Each point is reached from the start by the listed moves, each made once or not at all, plus a little noise. Is the number of moves made odd or even? Then give how often each move was made.

Moves:
(1): [  8.7 -21.1  -8.5]
(2): [14.4 -3.9 16.8]
Start: [-6.0 -8.4  1.4]
Points:
[  8.7 -11.7  17.9] -> odd (0, 1)
[ 18.0 -33.1   9.4] -> even (1, 1)

Moves:
(1): [ 0.8  2.0 -4.7  6.2 -6.3 -3.3  9.3 -3.6 -9.6  4.4 -7.6]
(2): [ 12.7  18.7  13.9  -1.7  -6.6  16.3  -7.4  11.2 -12.8  -2.3   7.1]
(3): [15.9 -2.8 16.0  1.2 -2.6 13.1 -1.2 -3.8 -4.1  5.5 -6.7]
(4): [  7.2   4.6  -5.5  20.4 -12.8   8.8 -12.7   8.8  23.4   9.3  -2.3]
(5): [ 24.2 -16.7  -4.8   7.1  16.6 -12.7  -9.8  10.4   3.5  12.4  14.7]
(6): [  3.9  -4.9 -13.0   5.2   9.7  11.8   2.9   1.0  -0.3  -6.4   7.0]
(7): [  1.2   3.4   0.4   7.8   4.9 -16.0  19.3  -2.7  10.2 -15.2  -0.2]
(8): [ -2.1  -0.2   4.1 -11.1 -25.8   1.9  19.5  10.3  -2.6  -0.9  -2.0]
Start: [-0.1 12.8  1.6 -1.7  6.3  5.4 14.0 -5.2  8.1  1.7 -0.4]
Points:
[ 41.4  21.4   6.3  23.7 -14.5   6.5  21.6  31.2  34.0   6.0  19.0] -> odd (0, 1, 0, 1, 1, 0, 1, 1)
[ 19.2  34.9  14.0   7.6 -36.9  31.3  14.8  25.7  16.3   6.7   3.1] -> odd (0, 1, 0, 1, 0, 0, 0, 1)
[37.4 18.4  8.7 18.2 15.4 -7.8 24.9 10.3 -0.3  1.4 13.6] -> even (1, 1, 0, 0, 1, 0, 1, 0)
[ 54.2  -6.5 -10.9  39.7  10.4  19.5   2.8   7.8  20.4  25.1   2.6] -> odd (1, 0, 1, 1, 1, 1, 0, 0)
[ 38.2  14.8   6.8  10.4  11.4   5.2   3.4  14.1 -10.0  14.3  12.4] -> odd (1, 1, 0, 0, 1, 0, 0, 0)
